Each row is a point. Each copy is the shape, with its points in the same order, turned, moved and blurred by noise. Some copies are also mirrored. Which?
In the rows, 128 means zero.

Shape (6 x 2):
[[144 105]
 [118 103]
 [ 88 169]
 [ 95 176]
 [134 112]
 [ 84  70]]
Copy 1 (6 x 2):
[[143 134]
 [134 103]
 [ 55 107]
 [ 52 120]
 [130 128]
 [147  61]]
Copy 1 is: only turned
Copy 2 (6 x 2):
[[130 100]
 [108 103]
 [ 97 172]
 [103 180]
 [123 106]
 [ 68  77]]
Copy 2 is: only turned

Shape (6 x 3):
[[106  96 117]
 [ 84 147  97]
 [ 95 124  64]
 [161  79 172]
 [180  85 144]
 [111 161 143]]
Copy 1 (6 x 3):
[[159  99 121]
 [160 101  66]
 [162  68  79]
 [114 129 180]
 [101 101 174]
 [120 140  82]]
Copy 1 is: mirrored
Copy 2 (6 x 3):
[[121 110 113]
 [ 77 109 147]
 [ 62 129 114]
 [193 139 120]
 [180 169 114]
 [117 119 183]]
Copy 2 is: only turned
Copy 3 (6 x 3):
[[131  96 118]
 [157 111  64]
 [187  80  85]
 [ 96 131 174]
 [133 124 189]
 [139 161  95]]
Copy 3 is: only turned
Copy 4 (6 x 3):
[[106 151  95]
 [ 78  96 104]
 [ 91  93  69]
 [157 196 123]
 [188 174 111]
 [102 112 159]]
Copy 4 is: mirrored

Shape (9 x 4):
[[ 79 143 164 156]
 [162 119 120  63]
 [173 110  75 125]
 [166 102 105 126]
 [211 125  91 109]
 [109 164 171 165]
 [110 115 179 160]
 [152 122  79  60]
 [156 137 103 112]]
Copy 1 (9 x 4):
[[ 75 180 130 164]
 [144  87 152  99]
 [192 128 109 119]
 [167 139 116 107]
 [207 125 147  98]
 [ 96 192 159 161]
 [ 85 192 128 124]
 [164  65 131 122]
 [160 126 140 133]]
Copy 1 is: mirrored
Copy 2 (9 x 4):
[[137 143 186 133]
 [186 110  64 130]
 [106 110  61 127]
 [125 115  77 111]
 [136 134  32 134]
 [149 165 178 148]
 [143 155 160  91]
 [160  74  62 155]
 [136 122  83 151]]
Copy 2 is: mirrored

Shape (12 x 6):
[[106  90 163 193 104 104]
 [ 58  84  94 151 190 135]
 [151 152  85 107 123 130]
 [ 68  70 124 192 152 126]
 [143  67 123 110 144 141]
 [127 123 141 100 151  84]
 [106  63 164 181 182 139]
 [104 167 113 173  93 186]
 [111 141 196 104 105 119]
 [151 104 164 128 194 119]
 [ 80  79 118 150 117 106]
 [125  97 172 146 171 120]]
Copy 1 (12 x 6):
[[129 106 205 162 115 180]
 [123  86 128 168 212 146]
 [157 130 103 128 105  99]
 [126  82 181 187 178 162]
 [129  85  93 146 122 170]
 [120 114 130  75 132 145]
 [ 73  60 165 175 155 170]
 [149 175 151 211 123 115]
 [ 90 173 148 108 108 181]
 [ 64  79 131 116 128 133]
 [145 104 161 144 163 180]
 [ 68  91 150 143 135 153]]
Copy 1 is: mirrored
Copy 2 (12 x 6):
[[124 116 146 160 149  40]
 [135  25 101 151 144 130]
 [ 95 149  95 113 106 147]
 [136  48 131 172 137  84]
 [157 118 140 127  87 130]
 [158 136  96  84 149  98]
 [184  75 145 185 158  91]
 [ 42 134 155 174 148 136]
 [129 157 178  90 165  94]
 [196 137 118 142 142 122]
 [120  66 128 128 112  71]
 [178 115 138 142 155  97]]
Copy 2 is: only turned

Shape (12 x 8):
[[165  53  99 126 109 105 132 172]
 [150 152 138 150 131 158 172  46]
 [166  81 151 105 162 121 129 184]
 [129  83 142  87  88  91 133 146]
 [172  63 129  77 114 124  68 147]
 [109  94 116 132 126 132  92 126]
 [141 139 102  99 244 117 185  59]
 [151 145 103 147  72 135 140  63]
 [139 177 129 181 100  90 135  72]
 [149 178  93 135 110 135 152  91]
 [120  72 134 119 147 122 138 145]
 [116 108 126 100 144 126 142 178]]
Copy 1 (12 x 8):
[[147 128  68  85  83 159 163 151]
 [164  80 185 148 178 135 130 116]
 [147 126 107 102  91 164 124 211]
 [128 157 120  82 122 130 176 168]
 [133 140 118  27  78 145 121 166]
 [ 93 117 110  92 120 134 114 131]
 [186  72 116 126 242 149  70 194]
 [163 100 159 119 144  96 143  79]
 [140  80 145 147 147  54 144 113]
 [177 118 142 145 154  96 116 102]
 [108 125 106 107 129 167 141 175]
 [125 165  95 129 121 149 128 187]]
Copy 1 is: only turned
Copy 2 (12 x 8):
[[169 138 109  70 129 134  67 127]
 [123  96 112 147 129 212 188 118]
 [168 162 166 101 189 132 101 102]
 [130  92 151  83 166 135  64 129]
 [203 116 186 122 160 154  61 149]
 [154 107 136 162 134 124  85 136]
 [165 107  68 163 234 178 184  96]
 [127  72 108 128  99 193 143 153]
 [126  55 111 123  98 133 185 146]
 [122  90 105 133 136 166 168 182]
 [150 131 134 128 160 130  89 108]
 [122 143 133 121 192 132  92 135]]
Copy 2 is: mirrored
Copy 3 (12 x 8):
[[122  53 105  96 129  76  98 157]
 [118 117 134 220 146 147 109  92]
 [115  88 135  93 155 127 145 191]
 [157  95 115  98 176  77 133 128]
 [150  56 140  65 172 126  79 159]
 [113 114  94  98 161 124  87 116]
 [ 38 115 216 167 133 146 158  75]
 [163 107 111 191 134 105  76  82]
 [140 169 130 199 142  82  88  98]
 [153 136 137 186 100 122 109  89]
 [ 96  90 110 105 164 114 130 133]
 [118 111 111  92 128 121 160 134]]
Copy 3 is: mirrored
Copy 4 (12 x 8):
[[161  48 119 107 135  87  81 157]
 [142 143 166 180 195 164 159 129]
 [131  83 152  80 136 118  52 100]
 [124  88 138 149 100  69  94 118]
 [184  61 156  92  80  93 108 103]
 [149  83 113 135 102 149 114 107]
 [173 148 143 155 249 138  89  28]
 [168 140 134 185 144 135 163 165]
 [156 182 130 206 130 154 111 163]
 [161 172 121 161 164 135 151 144]
 [131  64 130 126 139 126  79  97]
 [104 101 108 106 132 114  91  98]]
Copy 4 is: only turned

Shape (12 x 9):
[[102  80 198  99 157 155  99  91 150]
 [146 170 119  97 169 167  97 119 117]
 [ 93  97 117 103 127  64 117  67 184]
 [125 155  95 146  64 124 144  89  85]
 [ 67 106 161 181  63 163  79 143 107]
 [141 114 197 136 107 131 158  76 105]
 [162 165 104 136 111 156 178 157 131]
 [ 98 150 190  82 135  71  92  81 161]
 [ 66 180 100 131 168 105 187 166 177]
 [125 126 122  88 129 120 118 142  97]
 [171  81 114 184 156  76 153 145 144]
 [158 164 116 103  74 141 100 111 172]]
Copy 1 (12 x 9):
[[161 136 142  73 158 145  58 179 101]
 [182 193  75 124 134 124 143 155 138]
 [ 78 131 128  79 119  53  61 114 124]
 [ 89 143 103 155  95 148 161  90 133]
 [112 103 109 188 128 200  59 137 134]
 [125 121 166  94 136 161 145 118 100]
 [148 149 132 155 110 124 177 127 201]
 [147 182 151  97 150  88  67  89 100]
 [ 97 204 164 183 142  59 110 165 190]
 [170 140 113 154  98 112 125 132 118]
 [128  62 120 135 178  61 148 130 173]
 [142 161 100 102  90 135 104  83 184]]
Copy 1 is: only turned
Copy 2 (12 x 9):
[[ 63 112 106  72  75 123  77 152 106]
 [138 134 151 131 104 162  90  84  92]
 [ 60  80  94  84 127  91 117  86 181]
 [113 143 117 194 107 104 172  97 155]
 [ 54  95  94 191 107 125 163 179  69]
 [ 88 169 127 128  80 103 112 175 166]
 [155 151 136 136 139 169 180 126 138]
 [ 48  85 174  96 127  94  83 125 156]
 [ 81 154 142  74 218 155 169  87 111]
 [139 119 135 122 126  99 124 113 105]
 [155 133  54 115 190 128 107 152 168]
 [122  73 151 142  92 167 153 107 161]]
Copy 2 is: mirrored
